Every row gives one point. Each copy is the shape, with its points in the same order, turned, moved and blurred by noise. Is it also mirrored, or only turned?

Shape (9 x 3)
[[  6  -5 -47]
 [  0  43   8]
 [ 21  19  40]
 [-37   4 -41]
 [  8 -29  -6]
 [  0  14  17]
 [-20 -28 -22]
 [ 19 -24 -23]
 [ 44  15 -24]]
Copy 1 (9 x 3)
[[ 44  25  19]
 [-27  42  32]
 [-44  34  -8]
 [ 29  -1  52]
 [ 15   2 -13]
 [-22  21  12]
 [ 26 -14  12]
 [ 30  16 -11]
 [ 21  60  -4]]
Copy 1 is: mirrored
Copy 2 (9 x 3)
[[  4 -45 -11]
 [  0  16 -49]
 [-37  31 -26]
 [ 47 -26  -6]
 [-13 -11  22]
 [-11  16 -22]
 [ 23 -16  19]
 [-17 -32  11]
 [-37 -31 -29]]
Copy 2 is: mirrored
Copy 3 (9 x 3)
[[ 35   2 -42]
 [-30 -34 -31]
 [-28 -37  13]
 [  3  28 -58]
 [ 19  12   3]
 [-22 -17  -9]
 [ 13  33 -19]
 [ 32   4  -7]
 [ 32 -41 -21]]
Copy 3 is: mirrored
Copy 4 (9 x 3)
[[ -1 -59  -9]
 [ -6 -13  47]
 [ 26  16  34]
 [-43 -43  -4]
 [ 17 -12 -24]
 [  4   1  24]
 [-16 -24 -29]
 [ 20 -39 -19]
 [ 33 -50  29]]
Copy 4 is: mirrored

Shape (11 x 6)
[[  8 -21  17 -10 -27 -21]
 [ 11  -7  60  -2   3 -14]
 [-16  37  13  -1  21   6]
 [ 10  28  32  22 -10   4]
 [  8  39   4 -41  -4 -15]
 [ 32   5 -14  -9   4 -32]
 [ 30 -37 -17  28   5 -13]
 [  5  18  20 -13 -22  20]
 [  0 -21 -50 -12  38  -5]
 [-17  11  -5  10   5  -3]
 [  3   0  16   3 -18  -3]]
Copy 1 (11 x 6)
[[  3  26  -7  10 -10  23]
 [-14  48  11  -5  -4 -17]
 [-20 -22  19 -15  -4 -30]
 [-46   3  -3  -6  -6 -18]
 [-13 -11  28 -32 -39  16]
 [  9   0 -21 -34 -29  10]
 [ 16   7 -54 -19  15  -3]
 [-35  -1  19  -8   3  18]
 [ 49 -34 -14 -36  14  -6]
 [ -4 -25   3   2   1 -14]
 [-14   4  -3   3   0   8]]
Copy 1 is: only turned
Copy 2 (11 x 6)
[[  7  -9 -18  -5  -5 -33]
 [ -4 -48  14 -23  -6 -15]
 [-12  23  37  -4   2  14]
 [  3 -17  26  18  14  -8]
 [ 19  23  13 -32  37 -11]
 [ 48   8  -5 -20   2  -9]
 [ 34  -7 -26  13 -39  15]
 [-17  -1   2   6  30  -2]
 [ 29  41 -24 -23 -28  37]
 [ -6  23  13   7 -16   1]
 [ -2  -1  -5   6   4 -19]]
Copy 2 is: mirrored
Copy 3 (11 x 6)
[[ -2   6  12 -25 -35  -7]
 [-24 -39  28 -31 -16 -18]
 [-24 -13  -2  -1  41 -24]
 [-42  -6  35   8   5 -34]
 [-44  20 -27 -26   3 -36]
 [-22   2 -30   8 -32 -14]
 [ -2  -4   5  25 -40  34]
 [-40  18  24 -19   9 -13]
 [ -3  -1 -47  14   3  38]
 [ -3  -2   2   8  19 -17]
 [-16   8  23 -10 -10 -16]]
Copy 3 is: mirrored
Copy 4 (11 x 6)
[[ 17  -9 -27  19 -26 -32]
 [-19  18 -14  29  -5 -52]
 [ -4  30  16   0  24  -4]
 [-18  41  -3   1 -13 -15]
 [ 19  25 -40  12  28   5]
 [  7   1 -29  38 -12  22]
 [-16 -30  -3  35 -42  11]
 [ -8  16 -24 -21   5 -15]
 [  5 -45  13  30  12  38]
 [ 10   5  19   0  -2   0]
 [ -2   7 -14   2 -16 -20]]
Copy 4 is: mirrored

Shape (11 x 8)
[[  7 -26 -10  -4  -9  10  -6   0]
 [-60  23  21  -9 -13 -13 -17   5]
 [  4   7 -15  -4  16 -41   5 -12]
 [  2 -24   6  16  20   5 -48  -9]
 [ 14 -26  15   4  -7  31  20  11]
 [ 21   6  17 -32  -2  -5 -32 -21]
 [  3   1  40 -11   6  -4  40   2]
 [ 17  13 -15  26  23 -10 -14 -51]
 [ 31   0 -23  10   4  21 -12  41]
 [  2   0   3  -5  -3  47  28  24]
 [  8 -12  24  29 -19 -18 -34  10]]
Copy 1 (11 x 8)
[[-12 -28   4  -1 -24   1  -5  13]
 [ 44  17 -42  18 -19  35   6  20]
 [  8 -17 -37 -24 -12 -17  31  -4]
 [  7  -3 -11 -21 -41 -22 -34  20]
 [ -9 -20  35  -9   2  15  -4  18]
 [-32  21 -25 -11 -30  -4   8  24]
 [  6   5   9 -30  15  27  32  20]
 [ -9   2 -31 -39 -16 -22 -14 -35]
 [ -3 -22  19  21   2 -41  -5  17]
 [ -6 -18  24  14  30  17  -7  18]
 [ 25  14  15  -5 -53 -13   4   8]]
Copy 1 is: mirrored
Copy 2 (11 x 8)
[[-22  10  13 -10 -24  -8  -2   7]
 [ 33  50  -3  42   7 -10  14  10]
 [ 15 -25  24   9  -1  14  20  -5]
 [ 10 -15 -19   6 -50 -28  -3   1]
 [-19  13   2 -15 -22  14 -28  33]
 [ 17   2 -20 -17 -24   4  32  15]
 [ 20  12  18   5  -5  48 -11  41]
 [ -2 -40 -23  11 -13  19   1 -35]
 [-18 -19   2 -26   9 -35 -17  32]
 [-11  25   3 -23  10   5 -42  28]
 [-14 -12 -15  36 -28 -17  12  34]]
Copy 2 is: only turned

Shape (14 x 11)
[[-28  24  -9  24 -16  29  18  27  -5  -1  16]
 [-11  15  -5  -1   4 -17  20   2  -3   6  21]
 [  4   9  -6 -10   5  10 -20  12 -12  24  -4]
 [  8  43  16  -1  -9  20 -12  -6  -5 -10   6]
 [  6 -19  18 -10   7  10  -1  17  14   0 -21]
 [ 16  -6   8 -13  -9  10  -7 -23   9 -13  12]
 [ 13  10   4   1  -6  -7   4   8 -19  11   0]
 [-16   7 -14  -8 -10   8  31   9   3  -8  -7]
 [  7  -6  -4  -1  31 -10 -17 -16  11  12  -7]
 [  2   4  12 -11  16  16  22 -18 -12 -21  10]
 [ 12   5  -7  17  -4 -12 -29   5  -3 -20 -11]
 [ 16   3 -13  16 -13  10  27  17  -5   4  11]
 [-15   2  -6  10 -15  15 -15  24  -6   9   4]
 [ 18 -12   2  -9   7  25  -6  27  15 -34  -2]]
Copy 1 (14 x 11)
[[ -6 -28  21  19  18   8 -18  10 -12 -21  42]
 [ -6 -12 -19   8   9  -5   0  -2 -30   6  14]
 [ 14 -12  -9 -27  -6  -8  -9   8  10  -4  12]
 [ 30  -5   1 -24  23  28   7  10 -11 -12  20]
 [  2   0 -10   7   5  12  -4  20  28   7 -19]
 [  8  24  -2 -13   3  25  -8  -5 -10   2 -12]
 [  7 -24  -4 -14  -1   2   4  -2  -7   2   1]
 [ -5  -6 -12  28   3  10  -1 -11   2 -10  20]
 [ 21  15 -21  -8  10 -23  -5   5  -3   5 -21]
 [ -3   2 -23  -1  20  27 -10  -9 -17 -21 -11]
 [ 27   1  18  -2  -9  -5  19  19 -12 -15 -14]
 [  7 -30  11  14  -1  11 -20 -10 -14   4   4]
 [  0 -10  15  -4  -4  -6 -11  22   7 -11  19]
 [ 19  -1  -2  17 -11  33 -20  31   5 -14 -17]]
Copy 1 is: mirrored
Copy 2 (14 x 11)
[[ 17 -22  23  -4   0  -3 -24  60  15 -13  -8]
 [ 18 -16   8   7   5  -5  -2  19 -13   0  20]
 [ 23 -12   7  11  20   2  -5  -8  17   9 -20]
 [ -7  -4  12   0   4   6 -45  15  15  28   2]
 [ -5  -8 -28   2  10  -2   0  -3  33 -12  -8]
 [-24   7  -5   1   3  17   4   4  -4  19  -4]
 [ 14  -9  11 -10   8 -16  -2  -4  10  10   0]
 [ 13  -8   4  14  -7  -1   4  32  26  -6  18]
 [  4   0  -7  29  13  -2  -1 -21  -8  -9  -5]
 [ -5  19 -16   7  -2  -2  -4  30  -1  20   9]
 [  0  14  18 -14   3   9 -19 -16   1 -16 -11]
 [ -3  -8  21 -11  19 -10  12  29  12  -8   7]
 [ 15 -27   8  -6   2   2 -16  19  12 -11 -23]
 [ -8  14 -16 -14  28  27  -9  15  29 -13  -3]]
Copy 2 is: only turned

Shape (17 x 12)
[[ -5  13  13  -6   5  11  -6  35   0   3 -15 -21]
 [-27  35   5   5  11  -8 -16  -3   0  -6   5  13]
 [ -3   6  -7   9  18 -39  19  -4  19  21  19  17]
 [-14  -9 -15 -14   8 -11  -3 -12   6 -16  13  14]
 [ -3  11  25 -10   0 -10 -12   9 -15  -2  -6 -23]
 [  6  11 -24  -4  33 -22  21 -23  25  10   6  -3]
 [ -7  20 -25 -11 -10 -19 -20  -3  -5   0  -7   9]
 [ -3  -2 -27  14  22 -21  33  20  10  12  12 -12]
 [-28   8 -19  -2  24 -15  22 -10   2  35  17  -6]
 [ -1  24  13  -3 -16   2   8  13 -19 -21 -20 -20]
 [ -9 -19  -7  -2  37  -6  24   9  14  31 -10  25]
 [-15   8  -7 -13  21 -32  17  14  11  15  25  -9]
 [-26  17   6  -6 -26  -6  -3 -11  14  -4 -11   3]
 [-15  19  -5   1  -8 -19 -16  -5  23  -2  -3 -21]
 [ 10  -1  18  22  -8  17  -8  23 -19  -4  -3 -37]
 [ 27   0   9   0  -9  16   9  24 -15  17  -7 -18]
 [-18  25 -12 -16   5  -6   2  -9  26   3  23  18]]
Copy 1 (17 x 12)
[[-11   2  18  -2  22  16 -21 -16  24  14 -15 -20]
 [ 28  -6   5  16   6 -14   1  -3  15   0   9 -15]
 [ 30  -9   4  -7  19  -5  -6  -6  -1 -14   4  45]
 [ -1   5  -7 -15  22 -23   7  10   9  -6  19  10]
 [-22  -1  28  12   6   3  -8  -2  25  -7  -7  -6]
 [  7 -25   7 -18  22  -8  10 -21   1  -2  29  41]
 [  9 -20  -7 -11  -3 -19  -3  13  30  16   4   1]
 [ 10  12   8 -14  28   3 -15 -27   3  16   7  44]
 [ 18  -2  18   8  31   7  15   1   9  14  18  43]
 [-17  11  18 -12 -14   1  -1 -24  36   5 -14 -21]
 [ 13  -7  -9  -9  60  11  11  -6   5  -5 -16  37]
 [ 11   3  22  -6  27   6 -19  -4  19  -4  17  35]
 [ 19  -3  21 -23  -3 -17  16   9  18   0 -10 -15]
 [  9 -14  33 -14   5 -19  -9  -3   4  14   5  -8]
 [-35  18  21   7   1  15 -20 -18  -1  22 -24 -16]
 [-28  -1   0 -12   0  31 -17  -9   8  11 -22   0]
 [ 33  -8   5 -19  13  -2   7   9   9  -9  29  -2]]
Copy 1 is: only turned
Copy 2 (17 x 12)
[[ -7  14  -1   0  20   7 -22  20  25 -13  -3  14]
 [ 13   6  13 -25  -4  -2 -10   2   4  -1 -29 -18]
 [-22   6   1 -36   8  18  32 -13 -21  -9 -22  -5]
 [  1 -15 -11 -10 -18   5  22  14  -8  -4 -14 -10]
 [-14  14   4  -3  11 -17  -8   9  24   8  -1   4]
 [-12 -17  -7 -27  17  37  33  -7  -5  13 -16 -14]
 [ 10 -11 -26 -22   3 -12   0  -2   4   2 -37   2]
 [-12  25 -18 -22  13  42  37   1   1 -10 -14   7]
 [-30   6 -14 -39 -12  38  15 -16  11   1 -17 -10]
 [ 15  10   3  -5  18 -15   3  10  44  -7   1   8]
 [-40 -13   6  -6   1  42  19  -3  -3 -24 -31  13]
 [-31  18 -13 -36   6  18  23  12  -1  -2 -13 -11]
 [ 13 -15   3 -38  -9 -10  -5   4  13  -3  -4  12]
 [  9   4  -9 -34   7   1  -7   7  -1  20  -4  12]
 [  5  31  -6  19  14  -2 -13  -5  24  -5  21  20]
 [-14   7 -18  13  27   1  -1 -12  25 -25  12  16]
 [ -1 -15  -7 -42  -4  12   3   9 -12 -12 -14 -27]]
Copy 2 is: mirrored
Copy 3 (17 x 12)
[[ 22   2  -1  23 -14   8  15   5   2   4  30  -5]
 [ -8  16  28 -14   7  24  -8  20  -1  -6  17   5]
 [  5  -6  11  -7  51 -10 -31   4  -7  -8   0   8]
 [-12   1   3 -17   3 -15 -19  22  19  -6  -9   4]
 [ 11  -1  -7 -12  -5  11  13   1   8  16  32  -6]
 [  0 -11  21  -5  17 -22 -39 -22   4 -11  -4  13]
 [ 20  22   9 -29  -2   4 -10  10  14 -20   3   5]
 [ 18  -1  17  12  36 -36 -11  -2  -7 -13   3 -11]
 [-14  15   6   3  34 -20 -27 -13  -2 -27  18  -9]
 [ 22  -7  10 -10 -19  15  18   1   1  11  16 -35]
 [  4   3 -16  22  21 -23 -44   8 -26  -3   5   3]
 [  3  -7  12   5  39 -19 -19   6  18 -15  25  -6]
 [  3 -10  -1 -22  -6  26   0  11   1 -27   2  -9]
 [  8  -9  13 -16   2   8  12  -2   8 -26  13  16]
 [ 17   3  -8  10  -4   2  46  -5  -2  22  14 -11]
 [ 33  12 -16  18   4   7  14 -16   3  22   4 -21]
 [-10   3  18   2  15  14 -28  11  24 -26  -4   3]]
Copy 3 is: mirrored

Shape (18 x 12)
[[  1 -17   5  -7   0  -4  31 -10  -9 -11 -27  -9]
 [-20 -11  29  12  10  -2   9  -8 -29  53  -9  10]
 [-11  19 -26  10  -8 -35 -10  13  15   0  -8 -14]
 [  3  16  -4 -16   1  14  25 -17  -2  -2   0  -8]
 [-23 -25  50   2 -11   1  -7 -38 -13  27 -18  10]
 [-29 -30  44  -3  14  -4   2 -23 -21  16 -15 -18]
 [ 18   5   2 -24   5 -34  32  -8  -2   4 -12  -8]
 [ -9 -25 -10 -23   0   2  40   6   2  -7  -9   4]
 [ 27 -11 -27   2  -6 -16 -13  12   2   9 -17 -13]
 [-11 -23  41  15  12  -9 -13   0 -32  14  12  -8]
 [-27 -25  18   9   7 -16  -8 -24 -24  10  -3  -2]
 [  0   3  -6 -18  25  -5  13   8  -7 -16 -40   5]
 [-10 -19  29  23   1  -4  14 -28 -38   9 -10  12]
 [ 10  17 -19  -7  -8 -12 -23   9   3  -7  -9 -19]
 [  8   4   0   6   1 -10 -11  11  19   7 -10 -21]
 [ 13  17  -1   8 -24 -32 -28  45   9  -5  -3   1]
 [  0   4 -15 -38 -11 -11   3  -5 -16   6  -6  -2]
 [ 15   8 -15  -7   9 -22 -22   1  24   0   8  12]]
Copy 1 (18 x 12)
[[-16   3 -30 -20 -12  12   6   2  10  -2 -22   3]
 [-25   8  15  23 -11  48   4 -22  -1  -6   0   1]
 [-15  -5  21   0  14 -39   4  15  13   4   2  32]
 [ 17  18 -18 -26  -8   4  -5   7  -4  -5   7   6]
 [-26  11  10   9 -24  24  -4 -49   7  16 -16 -28]
 [-44  -3 -12   2 -29  22  -1 -23  -6  18   1 -21]
 [ -8   2 -31 -17  22   9   1  -9  -4   8 -12  29]
 [  2   0 -43   2 -13   5  -5  22   8  -9 -23   8]
 [ -4  -9  16 -10   4   0   4  26   7  29 -26  35]
 [-23 -26   7   4 -25  38   4 -18   6  25  13  -6]
 [-24 -14  -3   8 -33   8  -1 -32   4  13  -2   5]
 [-11 -22 -18 -19   4  -1   8  13 -19 -21 -26   1]
 [-18  -9   3 -10 -29  37   6 -39  11 -11  -9  -1]
 [ -3 -10  23 -25   7 -19  -6  23  -2  17  -4  16]
 [-15  -4  11  -9  10  -4  20  19   8  26   2   5]
 [ -4 -31  37  -2  36 -12 -10  23  29  15  -2  13]
 [  1   2  -8 -11   1  -4 -32   9 -11   4  -8  24]
 [ 20 -15  15   9  13 -21  14   8  -3  24  -5  17]]
Copy 1 is: only turned
Copy 2 (18 x 12)
[[  8 -13 -21  -5  -3  -7   7   1 -22  38  14   4]
 [-27  15 -20   3  13   5   8  60  -8  27 -22   6]
 [ 27 -25   1  31   3  13  -9  -9   8   7 -30  -6]
 [-15 -17 -29 -11  -2 -19 -13 -11  -5  14  -8   6]
 [-14  20 -25   8  31 -32  37  41  -8  43 -17   3]
 [ -3  16 -27   5  40 -15  15  38 -40  35  -7   6]
 [ 20 -11  -4 -23 -16  -7  -7   0 -20  31 -21  16]
 [-16 -22  -8  -8 -11   3  14 -10 -36  29   5  -7]
 [ 32   0 -13  14 -27   5   4   3   0  -3 -10 -21]
 [ -2  20 -15  20  25  -9  16  43 -28  -2  -6  24]
 [  4   0 -22   6  35  -3  30  33 -17  14 -13   8]
 [ 12 -15   7 -15   5  -1 -15   2 -10  25  21 -14]
 [ -7   4 -29  -1  15  -5  30  41  -4  28   7  30]
 [ 30 -15  -9  22  -4 -17 -14  -5   5  -7 -14 -13]
 [ 17  10 -10  25  -1  -2 -13  -7  -5   8 -17  -8]
 [ 26  -6  27  50 -19 -11  -5   3   9  -6 -17   2]
 [  8 -32  -8 -10  -9 -24   3  10 -13   6 -21 -14]
 [ 16   6  13   0  -2  -4   6 -17  12 -12 -26  -6]]
Copy 2 is: only turned
Copy 3 (18 x 12)
[[ -1   6  -1   4   6  14 -10  19 -20 -24   6   7]
 [-13 -29  -4   8 -28  14   0  -7  31 -23 -12  39]
 [  3   4 -10 -27 -12 -10 -45  16   8  23   0 -12]
 [ 13  -2   0  -3  18 -26   4  17   1 -25  -3   1]
 [-29 -19 -18  20 -23  -3  12   4 -14  -9  -8  54]
 [-19 -23  18  13 -28   7   0  10 -20 -19  -5  46]
 [ -3  19  -2 -26  14   3  -7  30   6 -26  23  12]
 [  0  18  19  14  16  16   1  26  -3 -11   1  -8]
 [  0  14 -15 -17 -28  -3  -7   6   4   5  30 -27]
 [ -9 -26  17  -7 -28   3  -1 -30 -10  -2   5  34]
 [-33 -27  11   1 -18   0 -14  -5 -13  -5  -3  21]
 [ 14 -11  -3 -22   1  27  -6  33 -16 -12  -1 -12]
 [-19 -30  -9  15   1  11 -11 -15  -6 -22  -3  29]
 [ 13   9  -8 -35 -15 -23 -17   7 -11  12   4 -18]
 [ 21   5  -5 -16 -25 -17 -14  12  -4  15  16   2]
 [ 17  17 -14 -46 -11   7 -18 -14   6  44   3  -4]
 [-18  16  -5 -29   1 -12   8  17   2 -18 -14  -7]
 [ -4 -12  -9 -33  -1 -17   1  22   9  29  22 -12]]
Copy 3 is: mirrored
Copy 4 (18 x 12)
[[ -6  -3  35  -3  14  10   5  -2 -12  -6 -10  -3]
 [-51 -15   3 -18 -15   6 -45   4 -17   2  -4 -10]
 [ 15  17  -6  11   1 -18  -8  16 -13  -7  39  22]
 [  3 -17   6   5 -10  16   7  -4  -3 -32  -2 -10]
 [-34 -50  13  -5   1   9 -39  13 -20  24 -23   1]
 [-20 -37  29 -27   3  -7 -39  -2 -29   4 -17  -1]
 [ -6  -4  35   0  -6   3  11  -4   9  -1  25 -12]
 [ -9   7  24   3  18   2   0 -21  15 -20 -18   6]
 [ 18  32  -5  -1  -1   7 -10   1  -9  16  15  -9]
 [-20 -19  -1 -49  -2 -13 -33  18 -15  12 -13  -7]
 [-14 -29   9 -21  20  -3 -41  15 -20   3  -1  -3]
 [ -5  15  29  18  11 -18   1   0 -17 -16  -4 -25]
 [-42 -27  11 -25  15  18 -18  24 -20   0 -11 -11]
 [ 32  11  -4   9 -11  -9  -5  19 -11  -4  15  -3]
 [ 14   7  -7  -3 -14 -14  -2  -1 -21  10  11   5]
 [ 12  30 -20   2 -19 -31   4  37   3  19  13  12]
 [ 13   0  19  13  -8   5 -22   7  17 -15   3 -12]
 [ 14   2 -26  12   5 -19  -2   1   6   7  22 -15]]
Copy 4 is: only turned
